Rows are points. The last column is the point's height on a tilted bowl or saddle (a function of degree 2), plus a little noise. Count its main directions that bend up, bend down and stay straight.

Points (17 x 4):
[[ 0.7  6.2  3.5  0.7]
 [ 1.3 -1.7  1.8  2.9]
 [-1.3 -0.3 -1.6  1.8]
 [ 8.7 -3.0 -0.4  7.5]
 [-1.8  1.3 -3.6  1.9]
 [-2.3  1.2  2.8  1.1]
 [ 0.9  4.5 -2.0  2.9]
 [-1.3 -0.9  2.8  1.9]
 [ 1.0  5.9 -5.5  4.0]
 [-5.4 -1.2  3.3  2.6]
 [ 0.4  1.2 -3.2  1.5]
 [-1.5  7.2 -2.0  4.2]
 [ 3.8  1.4 -0.8  3.1]
 [ 3.2 -3.1 -1.5  2.4]
 [-3.4 -1.6  4.3  1.9]
 [-0.5 -4.0  0.4  3.1]
 [ 5.8  4.9  3.3  5.1]]
Directions: 2 up, 1 down, 0 straight

Points (26 x 5):
[[  3.9   5.0  -5.4   1.0  -4.2]
 [  4.7   7.7   0.4   0.8  -1.8]
 [ -1.1   0.0   0.1   0.3  -1.1]
 [  2.8   1.7   3.9  -4.4  -1.2]
 [  4.6  -1.7  -6.1   2.2  -6.3]
 [  1.4   1.7   2.7  -5.1  -1.9]
 [ -0.7   2.7  -4.3  -2.2  -2.9]
 [  3.2   2.1   2.7  -1.8  -1.0]
 [ -2.8   3.0   4.2   2.8  -4.2]
 [  1.4   1.0 -11.0   1.5  -6.1]
 [ -1.9  -0.3  -1.0   1.3  -1.2]
 [  0.3   5.9  -4.6   2.2  -1.5]
 [  0.7  -1.4  -1.9   3.0  -1.9]
 [ -2.9  -0.2   2.0   0.5  -2.2]
 [  2.6   0.9   5.4  -2.3  -0.9]
 [  2.0   5.4   4.0  -2.5  -1.2]
 [ -0.1  -2.9   3.3  -2.6  -1.0]
 [  1.6  -3.6   0.1   1.1  -1.8]
 [  3.5  -2.9  -1.1   0.7  -2.8]
 [  5.6   0.9   0.6   0.6  -3.3]
 [ -2.2  -0.6  -1.1   4.0  -2.1]
 [ -3.7   8.2   2.5  -4.1  -6.6]
 [ -3.5   1.3   5.4   3.0  -5.9]
 [  1.3   2.4  -6.1   0.3  -3.0]
 [ -3.3   3.2   2.0   4.1  -3.8]
 [  4.5  -3.2   2.0  -1.0  -2.3]]
Directions: 0 up, 2 down, 2 straight
